Each row of a before or after table is a point. One or more steps were done to the points. Then noise was added and the rows were shuffled. The steps act on columns, c1 being the first. Name the steps. A step turns or swaps two columns, mirrors them in a line or flattens them onto one, adds a multiple of one to another, or multiplies or shifts one. Angles are multiples of 10 degrees, from the lower column toward the higher: turns from -170 to 170, lines from 10 to 170 but not 90. Use the fewest steps. Two steps may share a column if one is a turn and the other turns, adds or multiplies; they go together, in the order done. Otherwise the lowest column goes first.

Before:
[[-9.4  3.1 -1.8]
 [ 2.0 -1.3  2.4]
 [ 2.0  2.6 -0.9]
 [ 2.1  1.4 -0.3]
 [ 2.3  2.6 -1.1]
 [-3.8  2.6 -0.2]
 [ 3.9 -0.7 -1.5]
 [ 1.3 -0.7 -1.0]
 [ 2.3 -0.1  2.3]
 [-4.0 -7.2  2.9]
 [ 1.6 -2.4  0.2]
 [ 2.9  3.0  2.7]
 [ 0.9  1.3 -1.1]
 [ 2.9 -0.7 -0.5]]
After (14 x 3):
[[-3.4  3.0 -0.1]
 [-1.8  2.4  1.7]
 [-1.9  1.6  1.1]
 [ 2.5 -7.3 -3.8]
 [-2.6 -1.3 -0.5]
 [-0.7 -0.8  1.1]
 [-2.1 -0.8  1.8]
 [-2.8 -0.2 -0.1]
 [-1.7  2.5  1.8]
 [-1.6 -2.3  0.9]
 [ 8.9  3.1 -3.5]
 [-2.8 -0.6  2.8]
 [-0.5  1.2  1.0]
 [ 3.5  2.5 -1.7]]
Steps: multiply c3 by 0.7; turn c1 and c3 by 150 degrees

Before (11 x 8):
[[ 0.5 -0.2  3.3  1.6  0.3 -0.1 -0.4 -1.0]
 [ 1.0  2.8  1.8  2.9 -2.6  2.1  3.4 -2.3]
 [-5.5  4.1 -1.0  0.2  2.1  0.2  3.2 -2.4]
 [-6.2  4.6  0.1  0.2 -1.2  2.0  1.6 -2.6]
 [-2.5  2.5 -1.6  0.2 -4.8  2.3  2.8  3.4]
 [ 1.2  3.9 -1.6  1.5  2.2  2.2 -8.3 -3.8]
 [ 1.3  3.4 -1.5  1.0  0.7  1.1  3.5 -3.5]
 [-0.1 -5.2 -0.5  0.2  0.1  4.1 -3.3  1.5]
 [ 0.2  1.9 -0.2  4.7  3.0 -0.3  1.6 -2.9]
 [ 0.8  3.9  5.4  1.4  2.9  1.8  0.7 -1.7]
 [-0.9  4.1  0.1  3.5  0.5  6.7  0.3  0.3]]
After (11 x 8):
[[-7.5  3.0  0.7  4.9  0.6 -0.3 -2.1  0.3]
 [ 1.1  3.1  0.1  3.4 -0.1 -1.3  0.8 -2.7]
 [ 3.7 -4.8 -0.5  0.0  0.1 -1.3  1.9  3.4]
 [-2.3  0.3  3.1  1.7  1.1 -0.8  0.2  0.7]
 [-0.7  4.8 -1.4  0.9 -0.2 -1.4 -3.5 -1.4]
 [ 1.6  4.8 -0.4  0.3  0.0  5.0 -2.4 -2.4]
 [-0.7  4.2  5.6  1.5  2.4 -1.6 -0.1 -0.9]
 [ 2.6 -0.3 -3.2  0.1 -1.3  1.7 -0.3 -5.1]
 [-2.7  3.6  1.1  2.8  0.1 -1.4 -2.6 -1.6]
 [-0.5  5.2 -0.5  1.9 -0.7 -1.8  7.3  4.4]
 [ 3.6  5.2 -0.2  0.4 -0.3  5.2 -1.1 -1.7]]
Steps: turn c1 and c6 by -110 degrees; add -1.5 times c4 to c1; turn c2 and c8 by 40 degrees; turn c7 and c8 by -150 degrees; flatten c3 and c5 onto the line at 20 degrees
